Each row is a point. A path goes straight from each point to the next, and from the last back to the first. The post is the endless flat space through its rows: a point in 2 columns, a line in 3, a plane in 4, and so on, so that a path can go around it. Count how often the path circles the post. Going back the other way cancels.
In the rows, zero is written as 128.

Post (1 x 2)
[[115 135]]
Path (15 x 2)
[[ 81 102]
 [ 86 142]
 [ 93 185]
 [ 96 161]
 [ 73 134]
 [ 93  84]
 [138 111]
 [149 103]
 [115  89]
 [ 86 108]
 [ 72 164]
 [105 184]
 [140 162]
 [129 133]
 [123  92]]
Times around: 1

Post (7 x 8)
[[115 139 132  71 156 189  61 144]
 [134 130  75 110 133 104  92 150]
 [105 141 112  63  85 145 107 144]
 [ 99 133 139 137 103 169 119  96]
 [200 141 140 138 145  72 101 108]
 [ 91 111 136  90 162 116 175 144]
 [145 151 124 132 157  74 116 192]]
Path (31 x 8)
[[131 138 111  84 114 101 117 192]
 [166 165 144 152  99  94 128 172]
 [125 129 142 118 103 141 105 131]
 [108  86 110  73  78  85 111 151]
 [113 106  99 137 129 138  94 204]
 [ 73 129 115 109 134 139  64 179]
 [142 130 137 102 103  99  79 105]
 [118 160 120 109 160 108  60 177]
 [140 116  74  76 167  78 174  94]
 [152 159 142 105 145 164 103 149]
 [126 156 170 158 115 151 125 210]
 [ 75 122 169  70  88 155  90 176]
 [124 121 168  86  88  83 134  74]
 [107 158 100  79 134 134  86 158]
 [149 173  90 125 136 119 119 134]
 [151 154 175  78 126  79 152 125]
 [139 166  71  82 115 102 136 155]
 [202 118 132 103 111 148 103 104]
 [110  94 114 138 185 115 125 205]
 [ 99  99 128 138 175 113  67 135]
 [131  95 154 126 152 112  79 109]
 [126 129  97 113 155  67  68 111]
 [ 93 160  97 147 144 114 121 169]
 [167 174  86 117 124 119 134 147]
 [167 140 178  61 120 145 139 156]
 [114  75 131  90  97 152  83  93]
 [ 94 142 138 104 161  35 118 212]
 [ 91 165 101 108 136  97 133 136]
 [140 173 145 116 172 149 131 145]
 [166 126 123  36 135 120 106 137]
 [133 107  99  83 145  81 136 178]]
Times around: 4

Post (11 x 12)
[[149 118  86 122  79 176  43 143 139 102  63 152]
 [197 145 162 123 165  91 102 134 114 134 111 164]
 [123 134 138  85  29 162  72 113 172 111 105 141]
 [144  85  92 107 126  70 163 120  92 152  94 109]
 [122 108 113  97  60 153 102  72 187 121 113 194]
 [187 104 136 163 192  90 126 116  67  63 106 116]
 [137 146 131 153 102 128 203 148 118 128 117 154]
 [128 141 161 134 121 173  82 106 202 131 101 136]
 [168 114 122 174 170  45  96 152 111 104 127 137]
 [144 132  86 121 134 128 228 152 114 136 177 116]
 [206 111 126 168 154  69 120  94  84 148 125 115]]
Path (16 x 12)
[[170 177 127 160 149 136 117 199 163 149 101 140]
 [187 103 158 122 117 154 127 113 140  48 105 138]
 [168 100 128 117  65 120 112 145 110 113 120 168]
 [135 105 149 103 142 129 101 131 110 123 115 110]
 [114 159 118 116  60  63  97 135 148 169 149 169]
 [137 155 114  67  51 102 105 137 114  97 107 135]
 [208 143 121 136 131 117  82 128 177 144  99 138]
 [159  60  84 121 107 164 133 100 175  75 106 123]
 [174 108 146 135 104 130  89 119 125 149 123 156]
 [152 113 118 148 171 163  82 136 108  80  93 156]
 [ 93 174 183 123 141  61 154 163 101  78 122 148]
 [ 98 186 168  73 133 158 158  93 134 125 105 117]
 [132 103  61 141 138 106  67 158 117 140 113 149]
 [123  80 122 155 159 172  97 124 132 128 106 112]
 [137 103 111 130 147 124 103 112 101 131  90 111]
 [151 171 120  94 118 107 112  82 143 146 133 143]]
Times around: 2

Post (17 x 18)
[[117  98 180 163 102 130 130  95 143 127 159 156 115 125 147 108 105 110]
 [103 110 159 144 137  98 128 106 104 108 142  76  92 122  86  87  95 138]
 [118 106  67  78 180 132 145 122 186 169 129 141 167 133 115 128 138  68]
 [116 101 151  97 111 149 135 145  75 106 132 138 118 101 157 154 111 163]
 [ 99 126 109 160 119 141  73  90 144 195  70 149 119  88 145 151 163  85]
 [105  71 151  70 171 141  75 156 127 107  90  73 150 129 101  93 165  64]
 [112  56 127 137 140 113  71 120 133 155  63 136 141 187 106  88  90  61]
 [168 112  73 138 159 154 172 162 174  84 137 138  69 144 125 103  55 115]
 [138 116 146 161 135 108 128 111 164 134  99 136 164 126 138 130 159 143]
 [137 136  68 115 159 142 107 111 164 162 138  88  78 143 178 190  82 107]
 [113 163  99 153 136 141 130  51 179 172 117 104 110 201 125  90 106 126]
 [117 113 126 115 160 167 125 114  71 101  76 126 139  98 109 219 109  97]
 [102 117 188  72 151 129  79  99 151  69  98 128 158 106 109 147  94 170]
 [132  92 161 136 140  84 135  85 132  51  17  72  60 117 135  98 110 132]
 [118 173  59 137 220 156 146  76 119 135 118 115 124 117 182 151 108 138]
 [103 143 132 148 141 124  89  45  81 131 144 164  94 184 105 150 119 130]
 [118  94  46  99 137 148 100  96 125 112 107 104 202 125 149 108 150  93]]
Path (19 x 18)
[[124 109 119  96 140 112 131  38 126 113 132 117  79 139 161 145  60 142]
 [134 135  93 107 119 121 128  47  97 107  99 105 125 129 130 141  75 113]
 [148  92  33 134 139 118  86 125 147 125  54 124 188 122 189 137  88 120]
 [141 119 119 151 117  64 146 102 162 108 112  59  91 136  75 165 139 118]
 [ 90 129 125 110 142 199 134 166 111 133 124 121  77 105 136 107  98 130]
 [ 90  93 113 150 192 155 138  77 151 173 160 116 151 117  99 130  88  84]
 [132 106 127 154 126 120 118  63 129 149 115 131 167 101  86 149  78 123]
 [148 108 119 156 119 131 137  84 203 174 123 141  70 164 108 151 105 134]
 [ 89  95  72 105 156 135 101  78 132 118 122  64 111 135 113 144  80  97]
 [ 81 132 107 122 155 143 133  80 110 149 124 122 115 124 145 136 126  94]
 [102 113  79  89 143 159 124 148 111 109  93 133 141 107 114  63 110  71]
 [131 172  89  88 164 148 108  73 128 192 124 125 126 120 163 136 116 123]
 [135  85 103  54 132 167  72 136  71  91 125 156 129 122 105 127  73 163]
 [119 107 135 178 161 128 100  66  72 143  63  53 137 147 124 137 159  98]
 [140  98 125 135  97 123 112  94 155 108  94  43 105 105  60 113  97  76]
 [161 135 116 120 130 116 158 137 178 138 143  86 128 123 112 184  90  82]
 [ 73 147 101  79 124 142 135  74 110 136 142 132  67 104 164 130 118 101]
 [ 82  91 111 180 146 125 125 104 107 114 107 126 187  97 169 102 189 101]
 [106  98 111  92 132 146 123  70 139  82  92 141  66 148 132 132  56 123]]
Times around: 1

Post (17 x 18)
[[ 76 187 111 127 182  93 130 143 128  95 181 135  74  52 107 167 142 217]
 [151 123 152  68 134 145 128 142  88 153 119 168 169 110 144 117 125 144]
 [166 117 135  95  71 121 140 126 120 179 160 109  98 127 187 112 121 116]
 [ 72 142  93 136 125 104 157 133 132 129  87  58 126 122 169 122 124 124]
 [133 113 104 174 177 129  89 114 120  73  96 145 197  90 135  64  93 104]
 [156 148 144 125 156 127 157 131 148 123  96 107 150 127 116 134 146 120]
 [ 83 113 176 115 114 154 120 137  94  97  85 140 109 163 102 114 119 139]
 [139  95  94 132 144 110 171 114 114 172 110 129 129 133 125 154 108 115]
 [127 146 123 125 108  68 189 149 159 204 109 135 104 157 127 147 195 101]
 [ 93  65 135  84  78 167 124 155 168 125 143 102 125 114 164  52  83 101]
 [114 203  92 123 152 165 140  84 127 165 132 155 122 137 152 158 141 127]
 [150  73 136  94 119 136 118  78  82 163 114 121 153 123 103 135 149 180]
 [148 132  72 161  74 169 169 123 120 167  87  70 158 130 157 116 126 139]
 [ 94 127 135 128 185 137 149 155  98 125 150 128 163 154  97 151 158 144]
 [ 96 158 186 118 114 124 167 152 100  97 155 125 211 125  72 183 167 165]
 [ 76 115 127 123 159 129  93 158 112 170 104 127 103 142  88 158 128  89]
 [132 161  79  77  95 129 141 122 106 114 113 129  77  90 158 114 151 120]]
Path (28 x 18)
[[115 148  87 157  86 141  77  74 109 165 104  88 101  96 152  74 130 110]
 [ 36 224  87  66 148 165 166 160 103 101 148 136 157 122  95 179 156 163]
 [151 187  50 155 106 133 122 125  96 145 155 122 127 116 171 150 150 126]
 [203 117 148 106 123 121 128 120 143  91 118 142 203  58  84 132 164 134]
 [100 128 107 105 174 179 118 140  91  65 133 130 154  87  98 145 104  70]
 [120  74 116  82 100 110 242 136 115 134 140 128 178 104 100 136 171 165]
 [122 121 114 111 117 143  98 130  72 114 105 122 109  94  91 108 144 164]
 [100 123 133 153  94 119 100 109 147 162  74 171 115 159 108  81 107 130]
 [148 112 142 150 129  84 157 137 110  97 131 118 123 150 153 112 130 152]
 [164 168 136  81 131 121 121 110  92 119 115 102 171 121 241 112 167 111]
 [164 155 124 108 121 101 196 156 106 140  98 109 102  65 126 131 182 141]
 [ 65 149  76 126 149 119 165  49  70 118  89 157 125 133 137 105 128 152]
 [129 178 171 128 147 112 140 143 101  98  86 112 202 158 107 107 167  95]
 [212 138 129 115 147 145 119 155 162  85 138 154 149 110 125 105 109 121]
 [111 173 117  77 153 170 117 108 150 107 167 158 164  88 149 138 168 200]
 [110 155 189 103 127 127 169 185 145 140 139 123 132  90 118 213  95 114]
 [161 163 132  97  54 165 160 122 145 159 122 136 147  86 122 162 209 102]
 [147 139 147 148 161 123 166 145 110 139 133 122 136 137 117 132 141 150]
 [128 190  97 166 166 114 191 155  79 126  76  85 135 151  71 121 188 200]
 [118  84 172  87 142 110 125 174 124 120 190 116  97 125 113 165  80 127]
 [187  11 103 115 112 110 140 148 143 113 133  95  96  83  85 141 157 204]
 [168  89 135 111 128 107 121  73 123 156 150 178 108 141 198  88 160  97]
 [ 77 161 134 143 109  96 182 186  81  97  76  56 185 111 143 136 124  97]
 [ 95 184 110 144 141 122 142 119  54  55 107 114 164 149  79 129 125  83]
 [126 165 108 135 160 156  93 103 127 111 163 172 150 128 119 119 100  98]
 [124 127  64 130 127 114 140  69  94 135 110  94 145 155 152 152 170  94]
 [ 93  69 111 114 147 190 141 171 103  98 159  76 191  98 135 170  86 141]
 [147 115 111 136 148 150 150 141 130  98 111  77  44  54 113 159  85 106]]
Times around: 5

Post (17 x 18)
[[170 174 135  94 128 159  98 124  85  88 184 133 162 124 155 119 162 115]
 [111 145 132 152 152  79  91 161 153  90 105 173 129 160 146 163 178 176]
 [107 164 180 121 135 100  89  97 122 153 107 150 100 131 133 146 119 116]
 [180 138 159 113 128 151  76 186 162 170 113 145 196 168  82 147 157 171]
 [149  92 127 117 188 101 154 156 144 148 144 143 133  93 111 202 144 134]
 [124 116 113 139 143 128 111 104 149 126 128 113 142 121  90 159 134 160]
 [150 182 160 110 134  78  99 138 122  89 102 136  81 108 144 115  92 132]
 [ 80  50 109 132 169  90 154 120 151 135 109 178  85  73  91 133 121 142]
 [108  99 126 131 165 129 140 208 149  95 141 109 130 127 145 156 194 156]
 [107 130 118 107 166  86 139 135 175 107 141 154 107 132 110 129 136 134]
 [107 125 136 120 124  78 163 121 117 113 120 136 120 134 218 134  93 133]
 [183 172 169 125 125 159 191 132 105  86 134 136 124 155 119  87  92  80]
 [136  76 132 128 142 110 187 122 128 174 134 135 107 164  99 128 124 184]
 [106 183 125 120 163 141  84 129 102 152 134 130 157 164  86 122 128 129]
 [112 122 134 113 129 102 104  96  78 108 160 123 116 127 138 132 103  72]
 [159 164 125 186 146 105  78 183 120 146 192 126 128  64 144 128 177 106]
 [153 117 141 115 176 154  73 104 159 135  87 146 134 175 102 123 107 140]]
Path (29 x 18)
[[189 155 146 121 134 126  54 159 125 150 150 126 155 109 100 171 168 244]
 [137 158 122 128 153  66  81 101 133  93 152 149 190 120 152 138  94 100]
 [128 155 150 100 185  83 105 111 132 133 129 105 100  90 156 170 126 126]
 [148 122 119 137 111 119 120 157 135 112 133  92 118 108 150 124 140 133]
 [132 142 130 152 146 125 141 184 137 130 137 179 112 208 116 127 159 138]
 [112 144 123 195 161 147  49 165 177 167 129 171 158  82  86 126 178 167]
 [152 138 163  82 156 144 144 172 167 134 107  96 204 154 105 148 134 224]
 [115  87 125 208 116 134 179 138 157 134 135  94 139 113 111 137 171 163]
 [114  96 100 137 152 126  87  89 109 100 132 154  89  99 108  74 147 135]
 [164 181 112 192 159  82 127 153 112 157 128 195 120 135  37  17  96 133]
 [ 62  82 122 143 138  90  75  78  89 129 186 146 131  98 108 123 148 109]
 [156 118 179  83 169 173 134 125 119 113  96 141 160 148 115 158 160 130]
 [151 121 110 101 186 113 157 131 117  92 163  93  91 114 153 168 168 156]
 [109 216  78 117 195  93  90  72 150 127 113 210 139  77 134 137  88 132]
 [146 105 124 110 110 113  66  88 101 159 164 135 161 146  94 148 126  83]
 [134 180 145 106 206  70 103 131 108 158 172  60 121  94 137 131 121 114]
 [119 142 157 166 168 113 161 210 187  95 121 149  74  83 157  74 140 131]
 [ 42 112  83 122 155 114 155  91 144  36 147 124 118 125 161 170 131 124]
 [ 95 173 100 124 104  55 110  71 135 115  77 224 117 114 159 162  65 134]
 [106 122 149  69 122 103 142 163  82  73 173 166  81 128 151 119 161 134]
 [113 169 115 151 199  98 161 172 144  71 163 124  95  40 191 118 142 110]
 [113 110 130 138 118 107 132  99  91 146 135 137 144 134 153 123 132 158]
 [ 78 173 175 150 169  89  94 150 155 167 116 169  89 124 130 104 157 138]
 [169  75 126 134 136 171 132 123 122 120 133 146 163 140  95 135 101 177]
 [113  63 188 154  94  98  25 154 123 137  91 188 104 145 115 144 125 120]
 [122 103 154 143 202 113 139 185 121  88  97 128  92 169 140 139 122 146]
 [128  80 116 125 126 181 183 136  93 109 155 136 143 112 105 131 113 118]
 [107 107 135 110 151 124 163 135 193 110  72 182  74 183 104  89 138 184]
 [138 107  98 127  87 134 179 204 157  82  93 107 147 143 171 164 119 216]]
Times around: 1

Post (17 x 18)
[[133 149 137 155  87 110 116 173 168 147 122 177 174 153 119 121 119 135]
 [ 85 133 107 123 102 109 161 111 116  80 108 108 110 125  80 126 140  78]
 [138 165 128 158  65 111 133  79 101 118 195 118 147 107 175 154 160  77]
 [111 137  99 110 168 133 155 112 147 141 118 130 126  85  93 122 141 147]
 [124 103 114 119 115 130 175 172 134  52 178 153 166  65 148 152 178 109]
 [ 98 137  98 105 129 103  81  97 123 162 139 144 128 177 141 141 164 175]
 [160 126 199 137 107 137  97 105 130 145 108 166 166  91 111 138  95 107]
 [176 123 137 154 111  91  92 102 133 124 112 133 119 129 141  81 141 125]
 [ 89 148 106 111 183 139 124 113 134 160 101 188  82 145 145 136 157 163]
 [136  99  87 153  92 136 155 102  71  79 128 118 114 108 100 111  81  66]
 [108 123  89 101 147 126  94  99 139  96 160 122 111 110  94  99 103  78]
 [ 80 125  85 121  98  88 154 110 111 100 157 183 137 133  97 117 115 124]
 [155 136 103 135  92 107 157 104 141  99 159 159 178 172 158 161 178 123]
 [160 150 128 181 112 183 113 125 156 131  98 159 173 116  97 114 160 118]
 [165 150 124 122  84 152 121 140 141 125 104 147 164 124 124 106 128 117]
 [ 55 116 117 141 131 144 126  95 130 126 141 104 139 102 130 109 141 123]
 [189  90 124 124 101 111 143 100 118 154 156 186  92 159 116 119 129 148]]
Path (27 x 18)
[[147 114 109 100 139 141 164 114 120 100 142 125 112 128  83 147 170 133]
 [ 85 136 119 159 106 144 104  88 152 130 137 118 162 153 116 127 151 134]
 [114 157  99 157  96  98  83 133 142  84 158 102 135 140 169 158 225  91]
 [118 164 128 165  90 110  96 139 154 149 101 124 156 168 167 132 145  66]
 [118 145 104 115 175 137  98  86 122 172  93  97  85  92 111  76 180 146]
 [133 136  93  96 121 133 184 102  99  67 174  55  86 148 158 126 166  61]
 [147 172 139 132 101 105 120  89 201 133 102 148 133 178  79  91 101  85]
 [155  85 131 190 102 153 134 117 173 133 168 145 159 103  97 136 109 126]
 [ 73 161 108 145 117  53 116  61 122 107 122  84  99 131  75 124 137  95]
 [ 96 127  48 171  77 119 157  94  78 121 195 156 151 133 184 175 173 113]
 [185 117 149 113  56 178 109 143 102 152 125 205 151 143 118 144  84  58]
 [119 112 168 157  95 105 176 131 109 131 161 118 101  94 158 111 169 119]
 [100 140 129 126 102 112 136 105 122 119 211 141 138 110 116 173 134 122]
 [168 115  61  64  64 133 200  80  88  58 127 169 170  98  48 125  67 111]
 [145 181 144 106  67 134 112  76 103 138 141 116 130  88 131 149 106  47]
 [139 141 165 156  90  51 104  69  82 175 146 155 144  96 130 145 172 111]
 [151 111  94 117 137 111 151 132 108 120 155 121 155 129 145 137 105 126]
 [221  89 151 104  76  94 183  71 117 158 232 175 139  92 116 142 108 166]
 [125 176  22 114  62 180 159  58 118 112 167 108 171 117  98 164 154 122]
 [168 111  78 135 105 110 160 145 101  85 114 196 192 108 110 157 118  96]
 [167 161 165 123 155  82 115 166 209 125  96 193 168 108  79 118 155 124]
 [138 141 157 128  71  99 161 123  82 148 163  85  94 119  95 141 153 132]
 [140 146 164  65 143  76 224  81 128  53 105 133 117  24  78 129 171 105]
 [112 103 154 114  96  76 144 121 111  61 157 178 198 138 150 194  93 128]
 [143 120 109 103  91 137  65 100 109 147 147 158 162 125 158 119  89 155]
 [ 99 158  96 167 151 109 133 145 153 120 156 192 159  64 150 121 151  71]
 [101 137 127 113 117 105 181  92 105  99 168 100 104 104 119 129 157  32]]
Times around: 5

Post (17 x 18)
[[129  98 130 158  96 156 102 100 167 130  96 126 128 103 164 138 143 147]
 [146 150 172 134 110 127 129 100 129 112 127 103 141  85 128 121 134 142]
 [151 170 138 131 135 140 178 117 127 130  98 125 159 114 106  94 172 112]
 [122 124 108 115 130 140 114 134 161 126 140 153 112  95  94 116 150  88]
 [114 148 172 138 146 124 145  74 152 128 123 131 139 130 147 107 162 151]
 [ 89 119 140 115 165 146 134  86  91 128 112 124 106 150 120 133 104 174]
 [126 143 115  95 155 155 125  91 162 161  66 176  90  78 168 112 127 136]
 [166 137 101 126 116  92 149 102 110 101 140 104 128 128 119  98 130 118]
 [118 147 137 131 126 113 137  85 109 145 129 165 116  93 150 141 125 123]
 [100  82 148 135 173 117 168 139 174 112  76 136 110  86  97  88 107 126]
 [132 114 109 141 151 117 120 103 126 153 120 140 133 125  86 147 111 136]
 [127 113 128 122 157 166 131 124 140 112 161 128 132 130 148 112 126  97]
 [153 103  93 138 113 101 100 168 126 104 215 119 120 194 133 145 137 130]
 [156 117 123 183 121 135 129 103 143 109 137 119 115 169 115 121 137 147]
 [108 153 142  98 128 129 121 132 111 100 159 168 165 139 107 159 121 113]
 [160 149 109 164 114 126 103 132 131 122 132 126 146 148 137 107 158  82]
 [155 118 147 126 128 114 137 113 131 118 121 105 137 171 120 139 138 112]]
Path (28 x 18)
[[184  87 131 134 129 147  88 105 169 114 149  66 126 150  96 122 150 116]
 [193  74 119 150 111  54 137 159 148  67 151  97 136 173  77  90 112 108]
 [107 123 148 133 159 111 186  72 160 172 123 162  92 123 158 106 117  99]
 [100 156 156 109 198 249 120  79 106 157  77  92 148 110  97 114 102 145]
 [137 115 107 143 131 152 133 162 137 118 165 106 114 116  61  90  97 120]
 [128 102 166 104 130 134  77  84 163 144 130 109 146 123  90 120 150 130]
 [163 168  84 157  99 155 144 161 116 149 146 145 170  93 128 125 125  98]
 [162 136 116 169 110 170 140  45 170 153 158  94 151  91 181 144 145 109]
 [124 125 147 145 146 139 156 125 162 109  89 146 148 142 132 140 122 126]
 [123 166 112 143 111 169 117  76 156 164 150 131 133  91 112 126 132 164]
 [186  93 178 172 136  98 167 135 200  81  54  90 117 154  75  59 126 132]
 [168 108 159 152 111  93 173 127 146 115 122 108 149 137 121 107 158 135]
 [107  83 121 153 149 139 150 147 124 140 122 182  80 104 195 152 112 174]
 [150 117 154 106 157  91 113 127 184  90  90  87 137 121 143 117 133 127]
 [134 187 162 100 143 114 159 154 134  79 171 121  87 169 149 110 130  99]
 [138 147 163 130 187 145 147  56  70 143 119  77 157 185 101 170 116 125]
 [117 136 193 133 168 109 127 108 132  90 109 139 159 113 108 123 104 124]
 [151  68 134 121 174 156 153 105 105 140 108 112 117 203  51 137  97 150]
 [128 130  97 140 132 124 150 153 169 134 162 162 105 126 107  96 136 143]
 [ 88 119 154 121 125 156 148 117 137  86 109 108 145 147 166 104 151 106]
 [149 140 126 127 127 123 153 119 164  83 130  95 110 128 145 113 126 151]
 [141 125 111 150 122 162 154 102 139 133 133 144 101 156  64 152 109 150]
 [142  87 112 131 137 126 176 121 162 107 117 135 187 171 152 118 118 103]
 [165 209  82 150 129 110 143 102 106 154 165 148 141 117 172 120 147  85]
 [178 206 139  84 156 110 176 122 113 126 136 140 189 138  79 132 157  92]
 [164 120  79 148 104  93 141 122 131 125 143 138 152 160 136 153 135  90]
 [ 96 116 118 177 136 165 111 130 127 103 163 154 102 147 103 127  87 145]
 [154  86 133 169 138 139  87  97 178 161 149  90 129 109 158  91 157 124]]
Times around: 0
